Each row of a before or after table is a point. The points were changed in one or more steps. Then noise was added and the rows were shuffled. The steps act on columns, c1 being the first. Name the steps. A step turns or swaps two columns, mirrors them in a line or flattens them onto one, adds a multiple of one to another, or multiplies or shifts one. Angles are multiples of 10 degrees, from the lower column toward the higher: turns from -170 to 170, lines from 10 to 170 but not 90. Use the fewest steps. Two steps may share a column if one is a turn and the other turns, adds or multiplies; they go together, in the order done. Otherwise the lowest column goes first.

Before (9 x 3):
[[-0.4 -1.9  0.0]
 [ 8.0 -4.2 -1.4]
 [-2.0  1.9 -1.6]
 [ 1.1  3.2  6.7]
 [-2.8  3.4 -3.6]
 [ 1.8  5.5 -1.2]
 [ 3.3 -5.2 -2.3]
 [-1.7  1.6  0.7]
 [ 4.2 -6.5  0.8]]
After (9 x 3):
[[ -0.7  -1.5  -9.6]
 [  6.3  -2.4  11.9]
 [  9.9  -3.3   5.8]
 [ -0.1  -0.4  -5.0]
 [  0.2   1.3  -2.2]
 [  5.4  -4.6   6.7]
 [  1.6  -1.0   3.2]
 [  3.9   1.7 -10.8]
 [  3.1   7.4   1.1]]
Steps: shift c1 by 2.0; turn c2 and c3 by -60 degrees; multiply c3 by 2

Before (12 x 8):
[[  0.3   1.1  -2.2   0.8   2.8   6.3  -3.3   4.0]
 [ -2.7  -2.1  -4.6  -0.2   1.5  -0.4  -2.4   6.1]
 [ -5.3  -3.6  -2.7   3.9   5.6   0.6  -3.3   3.0]
 [ -7.0  -0.5   7.8  -0.9   7.5   6.4  -3.2   6.8]
 [  4.0   1.8  -1.4  -6.0   5.5   0.9  -0.2  -5.6]
 [ -5.8  -0.7   4.4  -4.5  -5.1   4.9   0.1   5.0]
 [  4.5   4.3   1.9   1.8  -0.9  -0.4  -4.4  -2.5]
 [  0.5  -5.1   0.3  -2.8  -0.7   2.0   3.5  -6.3]
 [ -1.0   2.5   0.1   7.0  -3.2   1.9   0.6  -3.4]
 [ -0.8  -1.0  -4.8   4.2  -3.5   1.2  -2.5   5.3]
 [ -5.2  -5.4  10.0   8.9  -4.9   8.0 -10.8  -3.3]
 [  4.5 -10.0   2.7   4.4   5.0   0.2  -2.9   4.0]]
After (12 x 8):
[[ -0.3  -1.5   0.5   6.7  -2.6   3.4   2.1   1.7]
 [  0.1  -0.9  -1.0  -1.9  -1.4   0.5   2.1   7.5]
 [  3.5   1.8  -4.7  -5.0   2.5  -3.3   0.6   1.1]
 [ -9.0  -3.4  -6.8  -3.1  -5.9 -10.8   7.9   9.0]
 [ -3.3  -2.3  -6.7  -0.8  -4.4   0.0   5.2  -6.8]
 [  5.1   0.2  -2.0  -4.3   0.3  -2.4  -0.4  -3.8]
 [ -6.3   3.1  -8.3  -4.4   5.5  -3.5   6.3  -5.2]
 [  0.9   2.9   4.4   8.0   4.8   0.1   1.1  -0.9]
 [  4.7  -1.7   0.0  -6.7  -3.1  -2.6   1.1  -0.2]
 [ -3.2  -0.3   3.9  -6.0  -0.8  -3.1  -0.1   1.0]
 [  2.3   1.4   0.8  -3.6   2.6  -3.4   6.6  -1.9]
 [ -2.6   0.7   4.2   0.7   1.0  -4.6  -0.3   3.0]]
Steps: turn c1 and c3 by 100 degrees; flatten c2 and c5 onto the line at 60 degrees; turn c4 and c8 by 130 degrees; swap c6 and c7

Before (13 x 12):
[[  2.5   6.4  -5.6  -3.8   3.3  -3.4   3.0  -1.6   2.8  -1.6   0.9  -1.1]
 [  1.0  -0.2  -3.0   1.0  -0.6   1.2   7.1  -4.9   3.6   6.4   2.5  -6.0]
 [  2.2  -0.2   2.6  -3.0  -2.2  -8.3   1.5  -3.3   4.3  -2.2   2.7   1.5]
 [  1.9  -1.5  -4.0  -3.6   1.2  -0.5  -2.8  -2.4  -0.7   3.6   3.1  -5.2]
 [  2.2   2.4  -4.7  -0.7   0.9   1.8  -2.1  -2.7   8.4  -0.9   1.2  -2.3]
 [  2.5   7.2  -5.9  -3.9  -0.7  -1.7  -0.5  -3.2   5.6   7.3   6.0  -3.7]
 [  2.5   4.1  -3.2   0.0  -2.8   1.1  -0.8  -0.3   0.9   0.8   4.0   7.1]
 [  2.2  -1.6  -2.5 -12.5  -5.5   0.4   3.8   3.2   0.2  -2.3   2.8  -3.5]
 [  3.8   7.8   5.4  -2.0   0.9   1.1   3.4   6.4   5.4   0.0   0.3   4.9]
 [ -7.6   0.6  -5.2  -1.6   0.5   1.4  -2.4  -2.4   3.7   6.3   9.3  -0.4]
 [ -5.2   4.4  -7.3 -12.9  -2.6  -3.2  -1.2  -3.1   2.4  16.7   1.2   6.9]
 [  1.5   4.3  -7.5  -0.2  -3.0  -1.8   1.3   8.7   4.3  -1.8   0.8  -4.2]
 [  1.5   9.1   2.1  -1.8  -1.2   0.0  -0.9  -5.1   3.4  -2.6  -1.7  -4.4]]
After (13 x 12):
[[  2.3   4.4   2.8   3.8  -0.4   7.2  -1.8  -5.1   4.2  -2.4  -2.3   2.9]
 [ -7.6   0.0  -4.9   3.9  -0.6   1.7  -4.5   2.3   3.7   5.9  -8.0   1.3]
 [  1.0   5.1  -7.7   6.9  -5.0  -5.7  -0.8  -6.0   4.7  -1.2  -0.9  -1.3]
 [  1.3  -0.8  -3.2   6.3  -5.3   3.6  -7.6   3.4   3.7   6.6   1.4  -1.5]
 [  2.0  -2.2  -4.3  -4.5  -3.7   1.6   1.6   0.5  -0.7   2.7  -4.4  -3.4]
 [ -4.4   6.2  -6.9  -9.8   2.8   3.8  -0.3  -1.4   2.3  16.4  -0.3  11.4]
 [  2.7   7.9  -6.1   3.6  -3.8   3.4  -1.9  -0.2   5.1   7.8  -5.5  -0.4]
 [  0.9   9.0   1.6   4.1  -3.3   4.8   2.7   2.1   3.6  -3.4   0.9  -2.6]
 [  1.3   7.8  -5.8   1.0   1.0   3.4  -2.0  -2.8   2.7  -1.2   0.2  -4.0]
 [  1.9   1.9  -4.5  12.1  -1.5   1.7   1.8   2.8   8.1  -0.7  -2.9  -1.4]
 [  3.6   7.1   4.9   6.2   4.3  -6.4  -2.2  -1.9   6.2   0.6   0.6   2.8]
 [  1.8  -1.6  -3.2 -12.1  -5.9  -3.9  -4.3  -0.5   1.2  -2.0  -0.1   2.0]
 [  2.3   3.8  -3.1   1.3   3.4  -0.4  -1.3   2.0   1.0   0.7  -3.7   7.1]]
Steps: add -0.3 times c1 to c7; turn c7 and c11 by 150 degrees; add -0.5 times c6 to c2; turn c6 and c8 by 120 degrees; add 1.5 times c9 to c4; turn c5 and c12 by -50 degrees; add 0.3 times c10 to c12
